Each row of a before or after table is a point. The points were changed in one or more steps. Then noise was added and the rows were shuffled. The steps act on columns, c1 being the first. Name the steps. A step turns or swaps two columns, mirrors them in a line or flattens them onto one, adds a multiple of one to another, or multiplies or shifts one. Angles are multiples of 10 degrees, from the lower column toward the higher: turns from -170 to 170, lines from 10 to 170 but not 90. Use the fewest steps. Two steps may share a column if one is a turn and the other turns, adds or multiplies; they go together, in the order done. Otherwise the lowest column goes first.

Before:
-41,-13
0,52
22,14
-32,-15
4,-36
-4,0
-3,25
-46,-14
35,51
-27,-51
-8,11
5,10
0,-20
After (13 x 2):
-24,24
-18,-49
-11,-7
16,-22
17,32
-34,25
6,19
-4,2
1,-11
-12,-23
-39,28
15,-61
-7,56
Steps: mirror c1 and c2 in the line at 170 degrees

Before:
18,-19,27,-2
-4,19,2,23
32,-13,-7,-24
-26,30,37,-14
-9,11,44,-15
-3,-23,1,-7
-48,34,39,-29
28,-21,-26,5
-40,25,47,-20
33,-12,-15,2
15,-8,13,-20
-47,13,38,-4
-21,5,18,-18
0,-13,4,-6
After (14 x 4):
-54,36,45,-29
-1,-2,5,-4
-5,29,3,32
36,1,-18,5
11,4,10,-28
-60,42,42,-38
11,-8,26,-2
39,-17,-25,6
-59,23,40,-5
-33,40,39,-19
-6,-16,0,-11
-23,20,44,-18
-29,11,16,-24
33,0,-6,-32
Steps: add -0.3 times c3 to c1; shift c2 by 10; multiply c4 by 1.3

Before, 9 rows:
1,-11,15,14,-39,18,13,-13
10,-30,21,-4,8,-10,-29,-29
-10,2,-6,17,-7,-3,7,-21
0,-5,18,-6,-1,-8,31,-24
-10,7,16,-16,-3,8,13,-25
-5,-21,-43,-5,1,19,31,-28
15,10,-7,5,7,14,20,-33
5,10,8,1,7,15,25,-3
40,8,10,-60,6,-17,9,-6
After, 9 rows:
-9,-26,-43,-5,0,3,-26,-29
1,-28,19,-6,-1,-4,-11,-21
13,37,22,-1,6,-6,-21,-29
-13,-15,16,-18,-1,7,4,-23
-4,-11,14,13,-41,3,-14,-14
42,-11,8,-61,9,-14,9,-6
13,-21,-8,4,8,-2,3,-32
-8,-7,-9,16,-6,3,2,-21
0,-26,9,3,6,-1,5,-3
Steps: flatten c1 and c6 onto the line at 160 degrees; turn c2 and c7 by 100 degrees

Before:
15,17,-41,26,-32,-20,27,-25,-15
12,39,2,38,-34,-1,28,-16,-16
-27,28,6,36,-32,25,-12,9,-21
-27,-5,3,26,-5,7,-14,-23,-33
17,27,-24,25,-10,-21,-21,29,-8
24,-14,-12,-1,-13,14,5,-10,60
23,37,7,-9,4,5,-19,-23,1
-43,32,6,-14,-8,17,-20,25,19
17,36,-11,-20,27,12,35,-13,-13
20,-29,-13,4,-24,-28,-10,-7,-34
12,4,2,10,-4,-7,30,-26,38
After (11 x 9):
-37,33,7,-12,-6,23,-21,-43,-12
18,40,3,39,-35,-6,26,7,15
-15,28,4,36,-32,15,-12,-31,27
28,38,9,-8,2,8,-18,21,1
11,-31,-15,3,-22,-38,-8,20,21
26,19,-42,28,-33,-26,28,5,7
30,6,2,10,-5,8,30,5,-39
-18,26,-24,26,-12,-19,-20,33,0
11,-5,3,24,-5,-3,-14,-41,33
17,37,-9,-21,27,7,35,15,16
17,-15,-11,1,-12,33,6,23,-51
Steps: turn c1 and c8 by 70 degrees; multiply c8 by 1.3; mirror c6 and c9 in the line at 10 degrees

Before, 12 rows:
12,-48,36,8,6,-13,-4,-12,-7,-33,17,-6
-16,11,0,-25,-1,21,18,23,1,-13,36,-16
-21,-45,33,-2,11,-30,-6,-7,-2,-12,6,-6
-12,-6,15,-29,-7,20,25,21,24,-28,1,-12
-16,-11,-16,-30,16,27,27,5,12,-24,13,-24
-2,-18,11,40,-10,8,4,-14,-6,25,1,2
-2,23,3,-32,14,19,12,7,3,-17,1,-24
3,-3,-8,10,-11,3,4,-19,2,15,8,29
-6,-8,-3,29,4,4,-19,-1,14,-2,8,8
-10,-39,25,22,13,-28,9,2,-24,-37,-1,6
4,1,7,28,17,3,16,-7,19,21,16,17
-15,-40,38,9,22,4,-7,-6,-17,-20,4,16
After, 12 rows:
-15,0,-55,-3,19,24,-6,-5,-22,-10,6,-5
-16,-6,8,-27,7,-17,16,22,40,-12,37,-19
0,9,4,11,-11,-6,5,-19,8,15,7,29
-6,6,-45,23,15,36,9,1,18,-39,-2,9
9,-5,-2,28,15,-12,15,-2,10,20,18,16
4,-14,17,-31,12,-16,12,10,27,-17,0,-23
-6,7,-6,25,6,-12,-21,1,-38,-3,11,9
-7,-4,-53,7,25,6,-5,-6,6,-22,3,16
12,2,-61,7,2,14,-7,-12,-4,-33,15,-5
-9,22,2,-32,18,-31,28,7,44,-24,10,-22
-12,-6,-14,-29,0,-32,21,19,26,-29,0,-14
-5,4,-20,39,-7,-7,3,-14,11,22,2,3
Steps: turn c1 and c5 by -20 degrees; turn c2 and c3 by 130 degrees; turn c6 and c9 by 150 degrees; add 1.5 times c7 to c9

Before (9 x 18):
1,16,-7,15,12,15,-49,18,-9,-14,12,9,9,2,2,13,14,6
6,11,7,4,6,18,-6,3,5,-6,-20,3,-3,2,10,-15,2,4
9,18,5,7,-10,2,10,5,21,-6,-1,-29,7,-5,8,8,29,3
18,1,-8,3,-4,16,-7,-2,-7,-10,-15,6,-8,23,-16,9,-12,-33
14,-60,3,-1,5,-6,3,20,-12,-6,-14,-6,-4,-4,6,11,-10,-14
-4,3,18,0,-13,11,10,-4,-4,-15,12,9,4,8,4,8,-9,0
-2,18,-7,-1,2,10,-9,-6,-4,-8,-1,-9,7,8,7,-12,15,7
-1,22,-6,4,11,16,8,17,-1,-8,-4,5,8,0,-9,7,0,1
1,13,-6,1,-8,8,2,2,11,-10,1,7,16,-7,4,5,-8,5
After:
1,13,-6,1,-13,8,-8,2,-1,-10,0,7,-15,-7,4,5,-8,5
1,16,-6,15,14,15,43,18,6,-14,12,9,-29,2,2,13,14,6
18,1,-7,3,4,17,9,-2,-7,-10,-15,5,2,23,-16,9,-12,-33
-2,18,-7,-1,4,10,6,-6,0,-8,-1,-9,-7,8,7,-12,15,7
-4,3,18,0,-3,11,-10,-4,-13,-15,12,9,-3,8,4,8,-9,0
9,18,5,7,-23,2,-12,5,2,-6,-1,-28,-6,-5,8,8,29,3
6,11,7,4,-1,18,7,3,8,-6,-20,3,5,2,10,-16,2,4
14,-60,3,-1,13,-6,-2,20,-2,-6,-14,-6,1,-4,6,11,-10,-14
-1,22,-6,4,6,16,-11,17,9,-8,-4,5,-7,0,-9,7,0,1
Steps: turn c5 and c9 by 60 degrees; turn c7 and c13 by 160 degrees; add -0.3 times c16 to c13

Before (14 x 24):
8,-9,0,-6,-5,-10,0,1,-37,-7,-1,-12,-5,20,-2,-3,5,-2,2,15,9,-3,-8,-4
5,-20,11,-3,-22,-12,4,-8,-6,-8,-1,-25,-16,9,-7,49,5,5,20,4,8,47,-1,-28
3,6,9,17,-27,8,13,13,9,-8,13,0,34,19,-14,-6,17,-19,1,16,2,-2,-9,-60
6,9,14,-2,17,-20,-46,-17,6,-5,3,-35,-19,15,-11,10,3,3,12,16,28,2,-7,-10
-4,-4,14,21,19,3,14,-21,0,-10,0,-11,-7,21,-18,7,-3,-10,8,-17,6,-6,20,1
6,-8,6,15,5,11,5,15,0,2,12,-30,-19,10,2,7,2,-25,23,-10,-6,-7,-10,-6
-38,-15,-11,20,19,-6,-7,8,1,-9,-3,-4,-20,-5,-11,-2,11,-4,-11,12,-4,31,-3,-1
7,-9,14,4,7,12,-3,11,8,16,-5,-1,0,19,-8,25,11,-2,-12,4,1,21,33,-7
4,9,3,-3,18,5,7,12,11,2,-4,-5,-18,18,0,-2,16,-3,-1,-49,-8,-2,15,-8
-1,9,9,17,11,8,14,-29,6,-10,30,0,-16,-10,7,10,2,-12,-7,17,16,15,-5,-10
8,11,14,18,19,7,-27,3,2,-9,-4,-12,-13,25,8,3,0,-59,25,-13,-1,-5,7,-4
-6,9,11,5,-2,-1,14,13,5,-12,16,-18,-21,22,2,-4,7,-4,22,9,-6,16,-10,-26
0,-6,7,1,-7,5,13,-1,9,17,1,0,-22,23,5,-8,22,0,3,10,-4,0,-9,2
-17,-7,-14,-2,15,2,-18,8,0,-11,6,-10,43,-32,5,-7,5,6,20,15,2,8,-11,-2
After:
4,9,3,-3,18,5,7,22,-11,2,-4,-5,-18,17,0,-2,16,-3,-1,-49,-8,-2,12,-8
-1,9,10,17,11,8,14,-19,-6,-10,30,0,-16,-10,0,10,2,-12,-7,17,12,15,-14,-10
6,9,14,-2,18,-20,-46,-7,-6,-5,3,-35,-19,15,0,10,4,3,12,17,27,2,-21,-10
-4,-4,13,21,19,3,14,-11,1,-10,0,-10,-7,21,0,7,-2,-11,8,-17,8,-6,6,1
0,-6,7,1,-7,5,13,10,-9,17,1,-1,-22,23,0,-8,22,0,3,10,-4,0,-16,2
6,-8,6,15,5,11,5,25,0,2,12,-29,-19,10,0,7,2,-25,23,-10,-4,-7,-16,-5
3,6,9,17,-27,8,13,23,-9,-8,13,-1,33,19,0,-6,17,-19,0,16,2,-2,-18,-60
-38,-15,-11,20,19,-5,-7,18,0,-9,-3,-5,-20,-5,1,-2,11,-4,-11,12,-13,31,8,-1
-7,9,11,5,-3,-1,14,23,-5,-12,16,-18,-21,22,0,-4,7,-4,22,9,-11,16,-21,-27
6,-9,14,3,7,12,-3,20,-8,16,-5,-2,0,19,0,25,11,-2,-12,4,-6,21,20,-8
-17,-7,-13,-2,15,2,-18,19,0,-11,7,-10,43,-32,0,-6,5,6,20,15,0,8,3,-2
8,-10,0,-7,-6,-10,0,11,36,-8,-1,-12,-5,19,0,-3,5,-2,2,15,10,-4,-8,-4
8,11,14,18,19,7,-27,13,-2,-8,-4,-12,-12,25,-1,3,0,-59,25,-13,1,-5,-7,-4
5,-20,11,-3,-22,-12,4,2,6,-8,-1,-26,-16,9,1,49,6,5,20,4,-6,47,-12,-28
Steps: add -1 times c3 to c23; shift c8 by 10; multiply c9 by -1; multiply c15 by 0; add -0.3 times c22 to c21
